Each row is a point. Each copy is the shape, with its points in the same order, turned, moved and blurred by noise. Is it also mirrored, or only turned?

Shape (8 x 3):
[[-4.8 -5.5 -2.8]
 [-0.8 -5.0  1.6]
 [ 1.5  4.4 -0.7]
 [10.9 -3.5  1.7]
 [ 0.4  0.1  5.5]
 [-3.3  3.7 -1.3]
 [-3.1 -2.3 -1.1]
 [-3.4  1.8  1.6]]
Copy 1, 8 rows:
[[-7.1 -4.1  0.3]
 [-2.0 -3.8  3.7]
 [ 0.6  4.7 -0.4]
 [ 9.1 -4.3  1.2]
 [ 0.7  1.4  6.2]
 [-4.5  4.7  0.2]
 [-4.8 -1.2  1.6]
 [-3.6  3.3  3.5]]
Copy 1 is: only turned
Copy 2 (8 x 3):
[[-0.3 -7.6  3.2]
 [-3.7 -3.3  1.0]
 [ 2.7  3.8  1.6]
 [-3.5  2.5 -8.8]
 [-5.0  2.6  2.5]
 [ 2.8  0.7  5.7]
 [ 0.2 -4.2  3.4]
 [-0.5  0.6  5.6]]
Copy 2 is: mirrored
Copy 3, 8 rows:
[[ -1.2  -6.9  -3.8]
 [ -1.8  -2.1  -6.8]
 [  3.3   3.1   0.0]
 [  6.2   5.2 -11.7]
 [ -2.7   3.9  -4.3]
 [  0.5  -0.2   2.3]
 [ -0.6  -3.5  -2.6]
 [ -2.3   0.5   0.0]]
Copy 3 is: mirrored
Copy 4, 8 rows:
[[-4.6 -5.9 -3.1]
 [-1.4 -6.6  1.9]
 [ 3.6  2.0  0.9]
 [10.2 -8.3  4.0]
 [ 0.3 -2.2  6.4]
 [-1.1  2.5 -0.4]
 [-2.4 -3.2 -0.9]
 [-2.2  0.5  2.2]]
Copy 4 is: only turned

Shape:
[[-5.2  3.4  1.2  0.8]
 [ 1.1  3.6  1.2  3.0]
 [ 5.8  8.3  2.2 -2.5]
 [-2.1 -1.4  2.7  1.4]
 [-5.0 -1.0 -1.4 -0.7]
 [ 3.2  3.2 -7.3  5.3]
 [-5.0 -2.4 -7.4 -2.7]
 [ 5.5  5.0  1.6  2.1]
 [ 4.5  6.1  2.4  2.7]]
Copy 1:
[[-4.7  2.7  2.8 -0.8]
 [ 0.5  2.7  1.6  4.0]
 [ 7.6  6.6  2.4  1.1]
 [-1.8 -1.9  3.1  0.9]
 [-5.1 -0.7  0.3 -2.4]
 [ 0.3  2.3 -7.5  5.3]
 [-5.5 -1.0 -5.2 -5.4]
 [ 4.6  2.8  1.2  4.8]
 [ 3.5  4.1  2.1  5.6]]
Copy 1 is: only turned
Copy 2:
[[-2.5  6.0  2.3  0.3]
 [ 3.6  4.3  0.7  1.7]
 [ 9.3  5.4  3.3 -3.6]
 [-1.3  0.6  2.2  2.6]
 [-4.4  2.4 -0.4 -0.9]
 [ 4.5  4.7 -7.8  0.1]
 [-5.8  1.2 -4.5 -5.0]
 [ 7.6  3.4  1.1  0.9]
 [ 7.5  4.7  1.8  1.8]]
Copy 2 is: only turned
Copy 3:
[[-3.4  4.2  3.4  0.1]
 [ 2.6  4.0  2.0  1.9]
 [ 7.8  6.1  3.2 -4.3]
 [-1.4 -1.7  2.2  1.3]
 [-5.5  1.2 -0.2 -1.4]
 [ 3.4  5.4 -7.5  3.3]
 [-7.1  0.7 -5.7 -3.4]
 [ 7.4  3.7  1.2  0.6]
 [ 7.1  5.0  3.0  1.0]]
Copy 3 is: only turned
Copy 4:
[[ 3.5 -1.7 -5.5 -3.3]
 [ 3.3  2.0 -1.1  0.4]
 [ 2.6  7.2  3.1 -4.6]
 [ 1.7 -3.3 -1.5 -0.2]
 [-1.2 -3.5 -5.1 -2.5]
 [-1.7  6.1 -5.8  4.9]
 [-6.6 -2.5 -7.9 -2.3]
 [ 2.9  5.3  2.0  0.3]
 [ 4.5  5.6  2.0  0.2]]
Copy 4 is: mirrored

Shape, 11 rows:
[[  0.3   1.1   0.6   0.6   0.0   1.2   6.3  -1.9]
 [ -1.1  -1.9  -0.7   3.3  -1.5   3.3 -12.6  -5.2]
 [ -0.4   2.9   2.3   4.3  -5.1   9.9  -9.1  -1.8]
 [ -0.5  -5.0   3.8  -2.4   4.1  -0.9   1.4   1.8]
 [ -2.4   0.7  -2.0  -3.1  -0.1   0.4   0.4   0.8]
 [  0.9  -8.9   1.8   0.4  -3.9  -7.3   0.5   4.8]
 [  1.5   1.2  -2.9  -4.7   1.5  -3.4   6.1   2.7]
 [  1.4  -4.0   1.3   6.3   0.4  -8.6  -2.5   4.5]
 [  7.5  -0.2  -1.4  -0.2   0.6  -1.5   1.3   4.1]
 [  1.9   5.2   3.7  -3.1  -2.0   1.1  -1.6  -3.0]
 [  0.5  -3.1  -0.3   1.1  -2.3   3.4  -6.3  -6.7]]
Copy 1, 11 rows:
[[ 0.6  3.3  0.9 -1.7 -2.0  4.8  2.6  1.4]
 [-4.2 -4.2 -0.6  7.9  3.6 -5.3 -6.2 -5.6]
 [-2.7 -1.7 -0.1 13.3 -0.7 -1.0 -3.8  1.1]
 [-0.9 -1.8  4.0 -5.2  4.2 -0.9  5.2  1.9]
 [-1.6  1.3 -3.5 -0.6  2.5 -1.2  2.3  2.9]
 [ 5.2 -5.7  0.8 -7.3 -0.8 -7.1  3.3  0.5]
 [ 2.9  4.0 -2.4 -7.3  3.4  2.1  2.9  3.6]
 [ 2.9 -3.2  5.3 -7.2 -0.8 -7.3 -4.7  2.1]
 [ 5.8 -1.1  2.2 -4.6  3.9  2.2 -2.3  3.9]
 [ 2.9  5.3  1.4  3.2  3.3 -0.5  1.4  0.0]
 [-1.9 -2.7 -1.0  5.1  2.1 -1.5 -2.3 -5.8]]
Copy 1 is: mirrored
Copy 2:
[[ -1.2  -2.2  -0.6   0.5   2.0   0.8   3.8  -5.5]
 [  1.2  -5.1   7.2  -1.5   0.2   3.0 -12.4  -4.9]
 [  7.1  -5.9   7.2  -4.0  -2.0   5.0  -6.5   0.8]
 [ -7.1   2.7  -1.0  -1.6  -1.2   1.5  -0.3  -2.6]
 [ -2.7  -2.9  -1.8  -4.2   2.2  -1.6  -1.2  -2.9]
 [ -8.5   0.1  -2.6   5.9  -5.5  -3.9  -3.5   2.0]
 [ -3.7  -0.3  -7.3  -1.4   1.8  -3.6   2.8  -4.5]
 [ -4.7   2.5  -1.0   7.9   1.1  -2.9  -6.5   3.7]
 [  1.1   1.3  -8.1   2.5  -1.0   0.7  -2.6  -1.6]
 [  5.0   0.0   2.2  -4.3  -0.5  -3.4  -0.6  -5.1]
 [  0.8  -5.2   4.4  -0.2  -2.0   2.2  -7.4  -6.7]]
Copy 2 is: mirrored
Copy 3 (11 x 8):
[[ -0.2   2.1   2.1  -0.2  -1.6   0.4   4.1   0.6]
 [ -5.1  -5.8  -2.1   8.7   2.5   3.7  -8.4  -6.0]
 [ -5.3   0.1   0.9   5.5  -1.6   8.9 -10.1  -0.5]
 [ -2.5  -3.6   4.5  -2.7   6.9  -2.6   2.1  -1.2]
 [ -3.8  -0.9  -1.8  -2.3   1.1  -2.1  -0.8   0.2]
 [ -4.2  -9.5   3.5   2.6   4.1  -4.7   4.3   5.9]
 [  1.2  -0.2  -1.7  -5.7   1.6  -5.2   3.8   2.3]
 [  0.5  -7.1   0.8   7.3   7.0  -4.0   1.9   6.4]
 [  3.9  -5.4  -0.4  -2.4   2.6   1.8   2.0   4.4]
 [  1.0   0.4   3.0  -0.8  -1.8  -1.3  -6.6  -0.8]
 [ -3.9  -4.0   0.3   5.5  -1.1   2.6  -4.0  -6.2]]
Copy 3 is: only turned
Copy 4 (11 x 8):
[[  0.4   3.0   1.2  -0.8  -0.4  -1.1   4.7  -4.4]
 [ -0.7  -3.1  -0.1   3.0  -1.0   5.3 -11.3   0.9]
 [  1.1   7.1   0.8   3.0  -5.6   2.8 -10.5   0.2]
 [ -2.2  -2.5   1.2  -5.0   0.4  -6.4   0.1  -2.7]
 [ -1.4   0.7   0.9  -3.0  -0.8   0.4   1.9   2.9]
 [ -2.3  -8.2   7.4   0.9  -3.6  -7.3   2.7  -0.3]
 [  1.0  -0.3   2.5  -4.2   1.6  -3.1   9.1   3.1]
 [ -0.7  -5.3   7.1   5.8   3.6  -7.1  -1.8   1.0]
 [  6.6  -0.3   2.0   0.0  -0.4  -6.4   2.5   2.2]
 [  2.8   5.0   5.9  -4.5  -0.5   2.5  -1.7  -1.0]
 [  2.3  -1.7   0.5   0.8  -3.6   4.9  -6.3  -2.2]]
Copy 4 is: mirrored

Shape (12 x 9):
[[  5.0  -2.8   0.7   2.7   2.4   0.9  -7.0   3.1  -2.3]
 [ -3.8   3.8   0.4  -6.9   3.3  -2.8   2.9   5.0  -2.1]
 [ -4.3  -2.7  -0.5   5.1  -3.0   0.0  -6.9   0.1   0.4]
 [  6.7   2.8   1.4   3.1   2.5 -12.0   4.5   1.8  -2.8]
 [  1.3  -1.7   5.3  -6.3  -4.3  -1.0   3.1  -0.5  -2.7]
 [ -6.5   1.4   6.2   4.5  -6.5  -4.4  -0.2   5.7  -2.9]
 [  5.8   0.9   1.4   4.7   3.1  -2.3   4.7   1.2  -0.6]
 [ -6.4   3.1   4.5  -0.6   2.2   1.5   4.2   3.9  11.5]
 [ -0.8   1.9   2.2  -0.2  -5.4   0.5  -4.3   3.0   1.4]
 [ -5.3   1.8   1.1   4.4   2.8  -0.9   4.6   3.1   0.4]
 [ -0.4  -3.1   5.0  -2.9   3.2  -0.1  -0.4  -1.2   1.9]
 [ -1.5   3.5   6.8   4.7   3.8   0.6   4.4  -4.3  -2.0]]
Copy 1:
[[  0.7  -0.4  -4.3   3.4   2.1  -6.7   1.6   4.2   2.2]
 [ -8.4   3.3   0.4  -4.5   1.0  -3.5  -7.2   0.7  -5.5]
 [ -6.0  -2.8  -1.5   3.7   1.3  -2.3   8.1  -0.9   1.7]
 [ -2.4   9.1  -3.2   7.5  -6.7  -3.9  -7.5   3.7  -1.3]
 [  0.7   6.2   3.0  -0.9   0.9   0.3   0.0  -1.6  -7.0]
 [-10.5   5.8   0.1   4.9   3.8   2.0   2.7   2.0  -1.1]
 [  0.5   3.5  -1.9   1.9  -5.0   0.4  -2.5   6.1   1.5]
 [ -8.8   0.2   6.7  -5.7  -0.5   4.9  -3.2   1.1   7.0]
 [ -4.5   5.3  -1.8  -0.8   4.1  -1.6   3.5  -1.7   2.7]
 [ -8.6   0.4  -1.0   0.0  -2.5   3.7  -1.7   6.2  -0.7]
 [ -0.1  -1.4   5.5  -0.1   1.2  -1.8  -3.0   0.5  -0.9]
 [ -1.5  -1.8  -0.7   3.9  -0.6   7.3  -5.0   4.9  -1.9]]
Copy 1 is: mirrored
Copy 2:
[[  5.7   1.9   6.3   6.8   4.7  -2.0  -2.9   3.8   0.7]
 [ -8.0   1.7   1.9  -2.4   2.0  -1.3  -1.8   2.8  -4.9]
 [  4.2   3.0  -2.4   7.8  -1.0   2.5  -1.5   4.5   2.8]
 [ -1.6  -0.8   0.1  -0.7  10.5 -11.0   4.5   5.2   2.8]
 [  0.4  -4.0   0.2  -3.5  -2.8  -6.1  -3.5   2.8  -2.5]
 [ -0.1   5.5  -3.2   2.3  -5.1  -4.0   4.7   9.2  -0.1]
 [  2.2  -2.1   4.5  -0.8   6.5  -4.4   5.6   2.4   2.6]
 [ -4.9   5.5   3.7  -7.3  -3.6   4.4   2.1   0.7   6.9]
 [  3.8   5.5  -0.6   1.1  -2.3  -1.7  -2.2   2.3  -0.3]
 [ -3.7   0.8   1.3   0.3   0.2   2.2   6.4   4.1   1.2]
 [ -1.3  -2.6   4.5   0.1  -1.3  -1.8  -3.7   2.2   4.2]
 [ -2.4  -3.3   3.6   2.7  -2.4  -4.0   7.5  -1.5   3.3]]
Copy 2 is: only turned
